Each row of a before or after table is a point. The points were changed in one or more steps. Then noise was added and the rows were shuffled. The steps act on how far a point lies along the listed directions, d1 being the first. Write out the steps. A step turns or swaps two directions, mirrors them in a line or flattens them onto one, adds a multiple of one to another, or multiplies one. Angles are multiples of 10 degrees, from the lower direction toward the higher: turns from -170 to 170, lines from 10 to 170 but not 90. Use the fewest steps. Two steps may share a direction if one is a turn and the other turns, adds or multiplies; they go together, in the order done. Otherwise the lowest direction goes first.
(in the rows, 128 means zero)

Directions:
(1): 143	171
(2): 171	113
Before:
140	133
108	150
160	126
149	66
188	191
151	91
138	133
116	87
95	104
109	108
137	89
82	139
79	142
After, 13 rows:
135	137
112	163
142	141
113	81
220	150
100	154
84	140
90	117
140	155
103	127
118	82
139	100
80	183
Steps: mirror d1 and d2 in the line at 40 degrees

Directions:
(1): 164	121	136	180
(2): 139	164	179	117
(3): 178	140	103	99
(4): 114	179	99	150
Before (8 x 4):
118	150	135	181
117	139	98	117
127	117	167	142
154	112	87	94
61	161	186	172
87	99	110	125
189	126	82	157
92	112	109	68
After (8 x 4):
106	91	173	189
126	139	167	133
136	142	88	93
153	186	136	78
83	104	120	111
123	121	160	153
127	127	100	111
103	90	71	124
Steps: swap d1 and d2; flatten d3 and d4 onto the line at 20 degrees

Directions:
(1): 79	151	101	109	129	74	148	99
(2): 175	134	102	175	162	111	139	88
(3): 123	121	85	118	91	182	140	86
(4): 126	139	189	154	85	120	143	88
(5): 177	104	121	94	95	97	170	143
Before:
63	167	107	126	166	59	139	102
73	159	82	140	203	120	114	122
60	161	54	103	194	112	120	121
99	119	91	120	171	90	108	157
175	104	107	110	98	117	159	136
126	119	137	80	88	155	141	138
115	130	100	69	86	170	113	169
99	153	73	137	187	139	91	129
128	129	137	92	128	141	135	157
94	149	134	178	163	84	147	145
95	130	125	114	72	137	146	118
87	147	130	95	114	148	121	134
95	140	183	151	127	110	110	119
After:
150	114	152	138	78	161	140	145
199	119	86	120	127	178	113	170
59	147	145	154	137	120	126	168
192	109	142	122	111	163	139	126
107	133	201	168	118	128	109	119
42	135	161	92	123	137	104	173
59	140	111	93	180	131	100	185
96	102	94	104	169	139	87	179
154	109	88	101	105	126	156	115
66	134	96	64	168	149	101	219
155	131	146	126	129	165	110	154
94	147	95	102	187	122	91	184
153	129	129	125	143	162	131	137
Steps: turn d1 and d2 by -90 degrees; flatten d3 and d5 onto the line at 50 degrees; multiply d4 by 1.3

Directions:
(1): 126	141	198	136	74	146	139	153	135
(2): 143	152	143	120	160	152	68	167	90
(3): 140	165	91	74	73	134	113	116	123
Before (11 x 9):
102	88	116	163	150	115	160	100	145
121	149	130	89	124	148	94	143	103
120	91	107	157	154	105	180	83	161
130	131	73	134	181	142	80	113	107
166	150	199	123	105	182	57	173	108
132	119	112	156	209	147	87	151	93
138	157	189	134	79	163	124	140	125
136	127	153	155	194	154	103	164	111
121	198	163	76	60	166	93	157	100
142	121	115	154	136	113	162	85	144
116	104	144	156	154	113	133	116	109
After (11 x 9):
138	141	58	89	109	128	146	93	147
141	114	135	110	27	131	169	82	183
86	127	195	146	58	128	199	117	160
128	139	103	119	164	145	75	139	95
125	118	37	113	133	114	147	81	136
136	155	169	124	57	151	144	119	138
159	148	131	143	163	138	95	125	102
113	99	71	157	166	117	140	82	143
99	106	138	126	113	118	172	108	149
130	136	105	107	125	120	104	108	93
151	146	116	123	187	148	73	144	94
Steps: turn d2 and d3 by 160 degrees; turn d1 and d3 by 30 degrees

Directions:
(1): 139	71	188	108	98	167	116	108	138	103	93	136
(2): 65	85	135	135	105	107	98	117	134	180	156	98
(3): 124	130	135	101	165	88	61	110	150	96	147	171
(4): 137	54	78	166	158	130	153	124	147	119	134	159
(5): 138	133	151	120	146	139	130	189	202	171	121	142
(6): 176	123	142	171	70	64	122	144	136	122	132	133
Before, 13 rows:
84	187	140	92	152	107	56	102	141	123	142	140
72	176	125	57	204	163	100	139	164	123	139	142
133	60	80	176	132	82	149	121	135	135	158	118
143	90	109	187	113	126	166	122	124	145	165	101
90	152	69	123	210	142	151	186	165	187	143	158
139	52	116	194	113	109	123	122	135	130	148	134
74	143	143	91	128	171	102	129	161	132	108	112
176	90	83	149	111	130	146	137	128	145	130	132
146	116	144	137	134	110	150	120	145	116	126	137
149	90	71	178	135	122	166	165	141	169	144	138
105	143	158	111	120	94	76	133	153	175	166	122
202	140	58	195	178	146	217	187	191	171	98	163
119	183	78	114	142	178	214	150	88	112	98	103
After:
115	208	83	114	125	116	162	128	66	100	120	102
110	130	129	140	65	125	113	93	110	91	110	110
103	71	108	124	176	112	122	133	180	150	162	134
124	115	155	140	91	112	106	127	137	179	160	109
100	136	108	145	112	126	119	96	114	131	134	114
119	134	66	184	106	25	118	113	83	130	168	146
204	173	68	196	140	43	134	146	153	127	133	170
126	136	93	155	86	83	125	86	74	70	147	110
147	123	147	129	143	114	147	128	146	118	120	140
138	112	102	148	140	91	112	148	147	156	157	152
158	113	95	112	133	130	116	147	152	150	136	143
123	71	137	145	166	145	105	138	181	146	135	148
123	110	140	132	152	133	119	130	164	148	169	119
Steps: turn d1 and d2 by -20 degrees; flatten d3 and d4 onto the line at 60 degrees; swap d5 and d6
